Every row gives one point. Two turns around zero, p and q, are shown by what they do to some points. Write where each new point lands after one turn and then the other. Backwards means that the second turn is done in reverse. Each puzzle has new turns, and all numbers are rounded.
(in the rows, 128 means zero)

Turn p:
[ 95  86 188] -> [ 86 126 196]
[151 147 137] -> [151 149 128]
[110 139  93] -> [114 118  91]
[134 120 140] -> [132 128 143]
[113 165 125] -> [116 157 103]
[165 111  86] -> [168  90 107]
Turn q:
[150 185 132] -> [ 69 117 138]
[157 119 168] -> [133  78 133]
[141 115 103] -> [139 142 153]
[ 78  85 113] -> [177 164  98]
[115 136 123] -> [122 139 119]
Where do these land?
p, then q: [166 144 129] -> [110 112 161]
q, then p: [138 107  67] -> [147 189 140]
p, then q: [102 112 158] -> [128 118  86]
p, then q: [107 149 158] -> [ 97 132 100]

Turn p:
[106 163  71 151  97 129] -> [150 168  88  82 120 151]
[133 156  95 173 144 124] -> [165 132  96 102 161 130]
[146  66 153 117 131 111] -> [ 97  82 133 171 120 142]
[ 96 121 153 113 148 142] -> [115 140 171 137 142 136]
[150 107 141  85 134 154] -> [126 101 166 138  93 117]
[148 108 149  72 138  98] -> [ 77  90 148 130 110 103]
[117 174 134 185 105 138] -> [165 182  94 136 151 117]
Turn q:
[105  95 103 146 118 179] -> [ 89 149 129 164 142 171]
[140 162  88 141 142 164] -> [106  92 133 144 178 131]
[119 146 131 133 157  98] -> [122 129 131  96 134  95]
[195 143 107 131 140  80] -> [183 110 175 120 152  90]
[140 114 163 100 150 166] -> [107  96 144 130  83 150]
[103 142 166 146 108  92] -> [150 151  93  84 119 126]
[ 93  95 138 100  82 117] -> [139 168  91 156  90 132]
Where do these land?
q, then p: [ 83 140  98 166 148  98] -> [102 134 148  73 164 110]
p, then q: [162 109 166 118 143 174] -> [169 153 150  92 120 163]
p, then q: [149 137 140 143 115 101] -> [126 150 134 132 154 105]
p, then q: [ 67 148  67 162  77 144] -> [117  41  98 174 161 129]
q, then p: [122 155 149 108 129 114] -> [108 111 112 117 105 141]
q, then p backwards: [166 116 117 102 149 147] -> [143  97 153 104 146 149]
q, then p: [146  91 158  98 136 120] -> [121 153 105 162  96 113]
